Each point is reached from the start by the listed moves, each made once or not at all, plus a little noise. Say if it took an odd or an even number of moves. Then give how often each move was made.
In the rows, 128 means zero.

Moves:
(1): [182 121 165 128 150]
(2): [123 167 114 149 162]
Start: [145 165 122 172 145]
Points:
[197 157 158 174 168] => odd (1, 0)
[144 165 120 172 144] => even (0, 0)
[140 205 107 190 177] => odd (0, 1)

Moves:
(1): [177 177 163  92  99]
(2): [108 159  98 155 106]
(3): [ 68 125 160  98 105]
(4): [140 102 132 146  87]
Start: [143 105 131 140 137]
Points:
[111 179 168 103  66] => odd (1, 1, 1, 0)
[134 116 106 187  70] => even (0, 1, 0, 1)
[125 159 171 117  18] => even (1, 1, 1, 1)
[162  78 139 152  96] => odd (0, 0, 0, 1)

Moves:
(1): [165 137 135 113 119 144 111 131 134 130 116]
(2): [119 164 123 119 123  91 142 170 115 104 100]
(3): [153 105 166 156 133  96 131 140 132 143 106]
(4): [127 136 102 157 127 127 106 132 123 149 120]
(5): [141 155 103 123 167 127 176 111 157 149 110]
(6): [104 119 165 137 136 175 134 123  96 126  79]
(7): [137 132 129 151 105 146 162 124 126 114 138]
(8): [124  98 115 117 121 137 147 177 146 156 124]
Start: [144 135 145 138 146 114 143 125 151 101 111]
Points:
[172 160 153 207 124  66 178 178 130  92  62] => even (0, 1, 1, 1, 0, 0, 1, 0)
[164 109 176 142 121 204 191 172 142 112  55] => even (1, 0, 0, 0, 0, 1, 1, 1)
[228 116 156 157 151 122 228 173 203 150  71] => odd (1, 0, 1, 0, 1, 0, 1, 1)
[160 166 198 185 174 112 246 150 140  98   7] => odd (0, 1, 1, 0, 1, 1, 1, 0)

Moves:
(1): [132 131 131 117 130 128 143 116 121 126 142 121 118 128]
(2): [130 142 152 134 142 133 140 126 125 147 126 140 127 137]
(3): [135 133 118 141 123 129 144 114 112 120 105 115 131  90]
(4): [126 149 118 127 121 116 103 137 113 120 113 125 140 137]
(5): [125 154 126 140 109 119 140 136 108 125 133 122 116 144]
(6): [140 151 125 114 128 141 139 123 114 142 141 123 124 141]
(7): [126 145 131 120 142 120 119 147 130 133 116 126 147 115]
(8): [131 121 136 134 112 139 132 141 130 154  66  89 126 157]
(9): [151 133 125 101 140 140 148 124 122 134 117 138 147 132]
(10): [107 135 125 134 145 124 157 129 137 119 123 105 132 134]
(11): [120  93 122 126 141 124 149 139 109 117 127 131 143 141]
Start: [124 137 117 136 128 122 137 124 138 140 134 123 119 121]
Points:
[127 139 107 135 130 109 162 148  84 140  34  62 157 123] => even (1, 0, 1, 1, 0, 0, 1, 1, 0, 0, 1)
[152 215 142 108 129 126 168 151  92 181  49  91 147 178] => odd (1, 1, 0, 1, 1, 0, 1, 1, 1, 0, 0)
[146 144  98 118 136 119 165 158  88 147   7  80 186 127] => even (0, 0, 1, 1, 0, 0, 1, 1, 1, 0, 1)
[135 145 111 141 126 123 170  97 113 131 126 103 112  81] => even (1, 0, 1, 0, 0, 0, 0, 0, 0, 0, 0)
[135 190 116 123 108 128 172 115 101 147 167 109  91 152] => odd (1, 0, 0, 0, 1, 1, 0, 0, 0, 0, 0)
[131 199 109 143  97 108 150 144  85 149  38  53 128 126] => even (1, 0, 1, 1, 1, 0, 1, 1, 0, 0, 0)
[109 188 129 137 129 119 213 144  73 165  82  55 126 215] => even (1, 1, 0, 1, 1, 1, 0, 1, 0, 1, 1)
